Each point is reached from the start by the listed moves, each made once or not at all, plus a little noise. Say if it took an odd or an even number of moves. Then give how often each move was made.

Moves:
(1): [-4.9 -1.8 -2.2 -0.1]
(2): [-0.1  0.7 -2.6 -2.9]
Start: [ 0.8  1.0 -1.4 -0.8]
Points:
[-4.3  0.0 -5.9 -3.5] -> even (1, 1)
[-4.0 -0.5 -3.5 -1.0] -> odd (1, 0)
[ 0.7  1.7 -4.0 -3.8] -> odd (0, 1)

Moves:
(1): [ 1.1 -0.4 -1.6 -1.6 -2.0 -0.4 -0.3 -2.2 -2.2 -3.1 -1.2]
(2): [ 1.0  2.5 -4.4  0.5  0.0  2.0 -0.1 -2.4  2.6 -4.3 -1.5]
(3): [-0.1  1.0  2.4  2.1  0.7 -1.0 -0.9  0.6 -1.3  0.4 -0.7]
(4): [ 2.8 -3.0  2.6  0.0  3.4 -1.5  0.7  7.2 -2.6  4.9  1.2]
(5): [ 0.6 -0.4 -2.2 -1.0 -4.4 -0.3  0.0  0.0  1.4 -1.5 -3.4]
(6): [-1.4  1.3 -3.2  0.6 -0.7 -0.9  1.4 -2.4  0.3  1.7 -0.4]
(7): [ 2.3 -0.3  0.2 -1.4  0.3 -2.0 -1.6 -1.6  0.9 -1.0 -0.7]
(8): [-0.7  0.8 -0.9 -2.7 -1.5 -3.7 -1.0  5.0 -2.4  1.8  2.8]
(9): [ 1.9  0.4  4.0  2.0 -1.8  1.2  0.9 -1.0 -0.1  0.2  2.3]
Start: [-0.2 -3.5 -0.3  0.2  1.3 -3.8 -0.6 -0.6  1.0  0.0 -3.5]
Points:
[  6.3  -1.2  -2.0  -0.2  -2.5 -10.6  -0.9   4.9  -0.7   2.3  -3.7] -> even (0, 1, 1, 1, 1, 1, 1, 1, 1)
[-1.2  1.2 -8.9 -1.4 -1.4 -6.6 -1.0 -0.3  1.7 -0.6 -3.2] -> odd (0, 1, 0, 0, 0, 1, 0, 1, 0)
[ 7.5 -6.1  6.7  1.8 -0.9 -7.8 -1.0  4.8 -0.4  3.3 -4.8] -> odd (0, 0, 1, 1, 1, 0, 1, 0, 1)
